Rows are points. The points of each table are mixes of a few directions, plus a little noise. How many directions does each table use, and how many do they share? Where both have some left over, give the other angles between the two spaces (their principal angles), to ten degrees, smallest first.

First (5 x 2):
[[ -4  -9]
 [  7  14]
 [-14 -32]
 [ 23  53]
 [-11 -25]]
Second:
[[ 27  60]
 [-11 -23]
 [ -8 -18]
 [  7  15]
 [-12 -28]
 [ -2  -5]]
Directions: first 1, second 1, shared 1

First:
[[ 17 -16   9  26]
 [-17  45  39 -42]
 [-16  47  45 -42]
 [  3 -20 -28  13]
 [  7 -37 -46  27]
 [  7 -20 -19  18]]
Second (6 x 4):
[[ 27 -43  27  -1]
 [-36  52 -36  -4]
 [-21   9 -22 -43]
 [-14   2 -15 -35]
 [ 24 -24  25  24]
 [ 19   3  20  60]]
Directions: first 2, second 2, shared 1; angles 90

First:
[[  5  27  34 -10   8   7  14 -13]
 [ 10   7  -6 -10   1   3  10  18]
 [ -5  -6 -23 -14   4  13 -25   1]
 [ -8   9  -4 -28   6  24 -27  19]
 [ 19   2   5  22  -1 -22  42 -28]
 [-17 -22  13  33 -18 -21   0  23]
 [ -9 -10   4  16  -4  -9  -5 -16]
 [  0   0  24  17 -12 -16  24  36]
 [  0  -2  -2   0  -3  -1   1  16]
 [  4  -3 -45 -25  19  22 -32 -54]]
Second (9 x 8):
[[-14   4  37  -3   1   5  -6   8]
 [ 12  22 -13 -19  10  13  -1 -13]
 [  1 -24 -26  -3   0   1  -8   8]
 [  1  26 -17 -27  13  25 -28 -30]
 [  1   5   5  21  -8 -15  11  -7]
 [ 16  22  26  -8   4   0  33  14]
 [-31 -60 -19  40 -19 -22 -32   5]
 [ 15  10  -8  17  -6 -17  26  -5]
 [  0  -5  16 -17   6  10   2  20]]
Directions: first 4, second 4, shared 3; angles 40

First:
[[ -1   4   4   8   2  -2  -1   5   4  -2  -5]
 [  1  -6  -5 -12  -3   3   2  -7  -6   3   7]
 [  3 -17 -15 -36  -9   9   5 -21 -17   9  19]
 [ -1   4   4   9   2  -2  -1   5   4  -2  -5]
 [ -3  17  14  35   8  -8  -5  21  16  -9 -19]
 [  2 -11 -10 -24  -6   6   3 -14 -11   6  13]
 [  2 -10  -9 -21  -5   5   3 -13 -10   5  11]
 [ -4  19  17  41  10 -10  -5  24  19 -10 -22]]
Second, 8 rows:
[[  0  -3 -11   2   1  -9 -10  -1  -5 -20   5]
 [  0   1   4  -1   0   3   4   0   2   7  -2]
 [  0   0  -1   0   0  -1  -1   0   0  -1   0]
 [ -1   7  32  -7  -2  26  28   2  15  60 -16]
 [  0  -7 -29   6   2 -23 -25  -2 -13 -53  14]
 [  0   2   8  -2   0   6   7   1   4  15  -4]
 [  0  -2  -7   2   0  -6  -6   0  -3 -13   3]
 [  0   1   4  -1   0   3   3   0   2   7  -2]]
Directions: first 1, second 1, shared 0; angles 90

First:
[[ 48   9 -38  -7 -22  13   6 -13  -1  -4 -31 -22  32  14]
 [-16  -4  13   2  15  -7   2   9   7   7  10  13 -12  -8]
 [ 26   6 -22  -3 -19  10   0 -11  -7  -7 -17 -17  19  10]
 [ -7   1   4   3 -20   7 -11 -11 -20 -15   5 -13  -1   6]
 [ -1  -5   5  -4  48 -18  21  26  42  32   1  34  -8 -16]
 [-18   0  11   6 -24   7 -17 -13 -28 -20  12 -15  -7   6]
 [-17  -3  13   3   4  -3  -4   2  -3  -1  11   5 -10  -4]
 [-16  -4  14   1  18  -8   3  10  10   8  10  15 -12  -8]]
Second, 8 rows:
[[  5   3   0  -1 -31  15   7 -20 -14 -23 -10   5  -2 -15]
 [ -5  -4   0   1  36 -18  -8  23  16  27  12  -6   3  18]
 [  6   4   0  -1 -39  19   8 -25 -17 -29 -13   6  -3 -19]
 [ -3  -2   0   0  19 -10  -4  13   8  14   6  -3   1   9]
 [  6   4   0  -1 -38  19   8 -25 -17 -28 -13   7  -3 -18]
 [  2   1   0  -1 -15   7   3  -9  -6 -11  -5   3  -1  -7]
 [ -1  -1   0   0   8  -4  -2   5   4   6   3  -1   1   4]
 [ -9  -6   0   2  60 -30 -13  39  26  45  20 -11   5  29]]
Directions: first 2, second 1, shared 0; angles 50

First, 9 rows:
[[  6  24  -9  21 -10  11  14  33  15 -16 -42   6  -6   5 -19 -19  -2  16
   -4  26]
 [-10  32 -21   8  -1  -3  16  26   0  -7 -16   7 -18  24   2  -5   5   5
  -14   2]
 [ 11 -43  60  -1  -1   9 -22 -58  20  -2  40 -20  31  11  -9  19  25   7
   25 -24]
 [  4 -30   9 -19   7  -6 -16 -27 -12  17  24  -3  12 -30   8  10 -12 -16
   10  -8]
 [ -7  36 -25 -15  15 -21  17  14 -18  16 -15  12 -18  -3   7   4 -21 -20
   -4  -3]
 [-12 -11 -10  -2  -2   0  -8  -3  -6  -1  25  -3  -4  11  18   5  13   1
  -13 -13]
 [ -8  -4  -9  -9   4  -7  -4  -5 -11   7  18   0  -4   2  15   7   2  -8
   -6 -12]
 [-10   8 -22   7  -6   4   3  21  -3  -8  -3   4 -11  11   9  -8   6   7
  -17   4]
 [ 25 -11  25  10  -6  13  -1  -1  18  -4 -33  -1  18 -30 -32 -13 -16   8
   22  28]]
Second, 11 rows:
[[ -8 -31  -8  -1   5  -6   1   3  -7  14  30  -5   0  -9  11   4  -3   3
   -5  -5]
 [ -3 -36   0   6  11  -1  25  21   8   5  40 -18  -4 -12  19  10  -8  15
   -5 -11]
 [ 13  19  29  -1  15  16  44  41  26 -33  26 -32  -5 -18  20  -1 -20   8
    7 -13]
 [  0  40   1  -7 -16   3 -34 -24 -11  -8 -39  20   7  16 -21 -16  13 -15
    3  12]
 [-12  -1  -8  -6 -16   4 -39 -22 -17  -1   4  10   8   9  -3 -14  18  -7
   -7   4]
 [  0 -22   3   4  19  -9  36  25   8  13  29 -16  -5 -15   9   8 -20  10
    4  -6]
 [  3 -19 -19   4 -16   6 -29 -31  -4  -2 -27  16  -2  11   9  20  22  -4
  -14  -4]
 [  7   0  -2  11  -4   3   4  -5  10  -4 -26   5  -4  12  -3  13   8   6
   -2   0]
 [-11  -5  -9  15 -18  -1 -28 -20  -4   8 -19  18   7  36 -25  -9  30  11
   -5  14]
 [  4  26  17 -13  28 -16  41  33   0  13  18 -13  -3 -28  -8 -12 -42  -8
   21   3]
 [  7  29  -3 -11  -7   0 -20 -20  -9  -5 -36  16   1   0  -7  -1   1 -19
    3   5]]
Directions: first 4, second 5, shared 2; angles 90, 90

First:
[[ 19   1 -16   8   5  11 -25 -20  16   1  11  -4   3  -7  -4  16  12   7
   11 -11  17 -10  17   2  10   3  33   3  18  19  -7  -9]
 [  1   0  -1   0   4  15   3  -2 -12 -18   0   3  10   0   1   7 -10  -9
    9  -7  -1  -2   2  15  -2  10  -3   6 -14   0   4   4]
 [  5   0  -4   1   5  17  -2  -7  -8 -17   3   2  10  -2   0  10  -7  -7
   11 -10   4  -4   5  15   0  10   5   6 -10   4   2   2]
 [ 14   0 -12   6   3   7 -19 -15  13   2   8  -3   1  -6  -3  11  10   6
    7  -8  13  -8  13   1   8   2  25   2  15  14  -5  -7]
 [-27   0  23 -10 -12 -38  29  30  -3  27 -15   1 -21  10   4 -33  -1   5
  -29  27 -23  17 -26 -27 -11 -19 -41 -13  -3 -26   4   6]
 [  7   0  -6   3   3  11  -7  -8   0  -8   4   0   6  -3  -1   9   0  -2
    8  -7   6  -5   6   8   3   6  10   4  -1   7   0  -1]
 [ -3  -1   3  -2   3  13  10   3 -17 -19  -2   4  10   2   2   4 -13 -11
    7  -5  -5   0  -3  16  -5   9 -11   5 -20  -5   5   6]
 [ 21   0 -17   8   8  23 -25 -23   8 -13  12  -2  11  -8  -4  23   5   0
   19 -18  18 -13  20  14  10  11  34   8   9  21  -5  -6]
 [  8   0  -6   3   2   4 -10  -8   7   0   4  -2   2  -3  -2   6   5   3
    4  -4   7  -4   7   1   4   1  13   1   7   8  -3  -3]
 [-30   0  25 -11 -16 -48  31  34   1  36 -17   0 -26  11   4 -39   2   9
  -35  32 -25  20 -29 -35 -12 -25 -44 -17   2 -29   3   5]
 [-13   0  11  -5  -5 -15  15  14  -5   8  -7   1  -7   5   2 -14  -3   0
  -12  11 -12   8 -12  -9  -6  -7 -21  -5  -5 -13   3   4]]
Second (8 x 32):
[[-33  -1  27 -14  -6  -7  47  34 -38 -16 -19   9   3  13   8 -23 -29 -19
  -12  13 -32  16 -29   8 -20   2 -60  -1 -43 -35  15  18]
 [ -6   0   5  -3  -1  -2   9   6  -7  -3  -4   2   1   2   2  -4  -6  -4
   -2   2  -6   3  -6   2  -5   0 -12   0  -8  -7   3   4]
 [  7   1  -6   3   1   2 -10  -8   8   4   4  -2   0  -3  -2   4   6   4
    3  -3   7  -3   7  -1   4  -1  13   0  10   7  -3  -4]
 [ -9   0   7  -4  -2  -2  13   9 -10  -4  -5   2   1   4   2  -6  -8  -5
   -3   4  -8   4  -8   2  -6   0 -16   0 -12  -9   4   5]
 [ 26   1 -22  11   5   6 -39 -27  31  12  15  -8  -2 -10  -7  18  24  15
    9 -11  25 -14  23  -7  17  -1  49   1  35  29 -13 -15]
 [  0   0   0   0   0   0   0   0   0   0   0   0   0   0   0   0   0   0
    0   0   0   0   0   0   0   0   0   0   0   0   0   0]
 [ -6   0   5  -3  -1  -1   9   6  -7  -3  -3   2   1   3   2  -4  -5  -3
   -2   3  -6   3  -5   2  -4   1 -11   0  -8  -7   2   4]
 [ 21   0 -17   9   4   5 -29 -21  24  10  12  -6  -2  -8  -5  15  18  12
    7  -9  20 -11  18  -5  12  -2  38   1  27  22 -10 -12]]
Directions: first 2, second 1, shared 1
